Rows are points. To make a cloud, some directions were put in groups of two or more. Within a group, all points are equally far from the middle, so they leave a hole (a ring in 2 directions, a hollow ball in 3). The other directions are filled evenly. Then the cloud was stretched, turned, moved and blurred a little. Count the holes, and give their numbers of directions, smallest first.

Cloud (14 x 2):
[[-23  42]
 [ 39  36]
 [ -4   5]
 [ 40 -17]
 [  9 -17]
 [ -7  12]
 [ 17  51]
 [  2  32]
 [-34  23]
 [ 36 -15]
 [-20   7]
 [-28  11]
 [-14  60]
 [ 32 -39]]
Holes: 0

Cloud, 20 rows:
[[ 22  36  -1]
 [-11  -4  -2]
 [-48 -26  -8]
 [-42   3 -12]
 [ 20  35   9]
 [ 35  22  17]
 [ 39 -14  26]
 [ -3  28 -26]
 [ -6  -3  -1]
 [-27  19  21]
 [-11  16   5]
 [ 27 -13 -47]
 [-17 -44  11]
 [  3 -49  24]
 [ 12   6 -33]
 [ 41 -13  19]
 [-22 -60  27]
 [  8  -4 -10]
 [ 41 -29  13]
 [-40  28  -9]]
Holes: 0

Cloud, 31 rows:
[[ 12  20 -33 -13]
 [ 25  -1  49   5]
 [ 15  12  57   5]
 [  8 -26   6  28]
 [ 18  26  50 -20]
 [ 17  -7   6 -44]
 [ -5 -28 -24   3]
 [ 25 -16  34 -30]
 [-18 -35  29  -9]
 [-12 -33  -1 -21]
 [ 13 -12  57 -12]
 [  8 -29   5 -32]
 [-28   8 -14 -19]
 [ 34  29 -18 -14]
 [  0 -17   4  35]
 [ 41 -24  14   4]
 [ 10 -32  14  11]
 [ 60  14  -3  -8]
 [ -3 -33   1  11]
 [ 20 -30 -23 -13]
 [-15   6  12  32]
 [ 20  41   7   3]
 [-14 -26  24  12]
 [-26 -10 -13 -31]
 [ 15 -30 -27  28]
 [ 35  24 -26 -15]
 [ 41 -19  -3 -19]
 [-28  28  44   6]
 [-18  32   4 -22]
 [ 12  34   6 -24]
 [ 21  18  14 -39]]
Holes: 1 (3)
